Each row is a point. Each table stands for the endless flat space through its points: a line for two points, a plane for three, and so on. The two share one point or none. Which?

First, 3 rows:
[[-0.27  0.27  0.30  0.14]
 [-0.30  0.32  0.34  0.11]
 [-0.27  0.40  0.20 -0.04]]
Second, 2 rows:
[[-0.33  0.42  0.04  0.10]
 [-0.09  0.18  0.20 -0.06]]
They share: [-0.21  0.30  0.12  0.02]

First (4 x 8):
[[-0.18 -0.11  0.23  0.28 -0.59  0.15  0.27 -0.14]
 [-0.02  0.09  0.09  0.08 -0.25 -0.11  0.19 -0.17]
 [ 0.15  0.27  0.06  0.23 -0.09  0.09  0.11 -0.11]
 [ 0.20  0.42  0.02  0.24 -0.10 -0.08 -0.04 -0.06]]
Second:
[[-0.50  0.50 -0.32  0.18 -0.51 -0.29  0.23  0.17]
 [-0.25  0.10 -0.02 -0.07 -0.21  0.06  0.28  0.27]
 [ 0.04 -0.17  0.21 -0.05  0.17  0.19  0.31  0.03]
 [ 0.06 -0.01  0.11  0.21 -0.03  0.05  0.21 -0.37]]
They share: no point

First (2 x 11):
[[-0.22  0.13 -0.05  0.30  0.14 -0.23  0.00  0.09  0.21  0.07  0.31]
 [-0.25  0.18  0.03  0.29  0.14 -0.15 -0.08  0.07  0.20 -0.01  0.28]]
Second (5 x 11):
[[-0.58  0.35  0.05  0.38 -0.01  0.11 -0.27 -0.02  0.13  0.17  0.23]
 [-0.51  0.50  0.20  0.20  0.26 -0.11 -0.16 -0.17  0.13  0.03  0.28]
 [-0.69  0.53  0.08  0.30  0.00  0.27 -0.03  0.06  0.35  0.15 -0.23]
 [-0.39  0.08  0.08  0.38  0.05  0.16 -0.19  0.04  0.31 -0.12  0.19]
 [-0.19  0.25  0.16  0.26  0.35 -0.33 -0.31 -0.20 -0.01 -0.13  0.60]]
They share: no point

First, 5 rows:
[[ 0.00  0.07  0.46  0.08  0.07  0.25 -0.42 -0.21 -0.04 -0.17 -0.02  0.34]
 [ 0.14  0.09 -0.19 -0.36 -0.45 -0.16  0.07  0.19  0.88 -0.25  0.10 -0.06]
 [ 0.44  0.20  0.05 -0.14 -0.13  0.00  0.01 -0.09  0.36 -0.33  0.12 -0.01]
 [ 0.31 -0.10  0.11  0.05 -0.03 -0.10 -0.07 -0.34  0.23 -0.05  0.45  0.22]
 [ 0.06 -0.12  0.02 -0.08 -0.23 -0.13 -0.12 -0.13  0.52 -0.03  0.34  0.23]]
Second:
[[ 0.14  0.00  0.21 -0.17 -0.10 -0.02  0.02 -0.10  0.16 -0.15  0.15  0.12]
 [ 0.06  0.08  0.31 -0.27 -0.22  0.02  0.06  0.02  0.08 -0.05  0.19  0.16]]
They share: no point

First (5 x 18):
[[ 0.02 -0.03  0.31 -0.18  0.34  0.14  0.21  0.03 -0.10  0.02  0.03  0.01
  -0.16  0.08 -0.20 -0.40 -0.31 -0.05]
 [-0.05 -0.30  0.45  0.14  0.19  0.00 -0.03 -0.02 -0.13  0.21 -0.22 -0.18
  -0.30  0.24  0.08 -0.22  0.13 -0.19]
 [-0.20 -0.32  0.61  0.21  0.24 -0.11  0.31 -0.14 -0.10  0.18 -0.10 -0.28
  -0.33  0.27 -0.06 -0.59 -0.06 -0.23]
 [ 0.14 -0.29  0.31 -0.28  0.37 -0.05  0.04 -0.16  0.15 -0.03 -0.29 -0.19
   0.04  0.01 -0.16 -0.28 -0.10 -0.23]
 [ 0.09  0.01  0.02 -0.18  0.28  0.39 -0.23  0.04 -0.30  0.23  0.17  0.15
  -0.30  0.09  0.07  0.20  0.00 -0.03]]
Second (3 x 18):
[[-0.19 -0.35  0.23 -0.26  0.16  0.06  0.01 -0.17 -0.05 -0.02  0.07 -0.22
  -0.03 -0.08 -0.02 -0.36  0.17 -0.39]
 [-0.07 -0.03  0.19 -0.06  0.44 -0.02  0.17 -0.13 -0.13  0.06  0.11  0.10
  -0.23  0.24 -0.14 -0.32 -0.07 -0.15]
 [ 0.06 -0.31  0.40  0.01  0.41  0.16  0.05 -0.22 -0.15  0.36  0.02  0.06
  -0.50  0.48  0.13 -0.25 -0.29 -0.05]]
They share: no point

First, 5 rows:
[[-0.16 -0.47 -0.14 -0.29  0.11 -0.03  0.00  0.42  0.04 -0.01  0.20 -0.27
   0.14 -0.33  0.12 -0.20 -0.05 -0.01 -0.09 -0.06 -0.14 -0.25  0.08  0.11]
 [-0.27 -0.59  0.15 -0.07  0.23 -0.01  0.04 -0.02  0.05 -0.16 -0.03 -0.55
   0.42 -0.21  0.32  0.05 -0.28  0.10  0.39  0.12 -0.11 -0.13  0.01 -0.08]
 [-0.40 -0.70 -0.02 -0.13  0.38 -0.10 -0.01  0.13  0.10 -0.19  0.17 -0.36
   0.24 -0.24  0.09 -0.11 -0.16 -0.04  0.23  0.17  0.13 -0.13  0.28  0.02]
 [-0.31 -0.65 -0.29 -0.27  0.27 -0.16 -0.10  0.49  0.11 -0.10  0.33 -0.21
   0.08 -0.36  0.03 -0.29 -0.02 -0.13 -0.10  0.10  0.11 -0.16  0.26  0.13]
 [-0.38 -0.12  0.56 -0.13  0.38  0.41  0.33 -0.38 -0.06 -0.19 -0.41 -0.02
   0.18 -0.09 -0.02 -0.15 -0.16  0.45  0.28 -0.29 -0.35 -0.46  0.37  0.27]]
Second, 3 rows:
[[ 0.05 -0.26  0.05 -0.34 -0.04  0.28 -0.23  0.02 -0.20  0.05 -0.33 -0.15
   0.15 -0.23  0.15 -0.25 -0.06  0.03 -0.14 -0.02 -0.29 -0.32  0.37  0.21]
 [-0.19 -0.45  0.27 -0.05 -0.04  0.05  0.16  0.04  0.09  0.00 -0.07  0.12
   0.33  0.04 -0.04 -0.11  0.08  0.09 -0.21 -0.10 -0.25 -0.50  0.33 -0.04]
 [-0.03 -0.14 -0.11 -0.46  0.16  0.32 -0.25  0.16 -0.22 -0.05 -0.31 -0.31
   0.01 -0.49  0.27 -0.37 -0.18  0.15  0.02 -0.08 -0.31 -0.18  0.19  0.41]]
They share: [-0.23 -0.28  0.05 -0.24  0.18  0.14  0.06  0.19  0.01 -0.10 -0.10 -0.11
  0.14 -0.30  0.13 -0.27 -0.08  0.21 -0.02 -0.15 -0.28 -0.31  0.14  0.23]
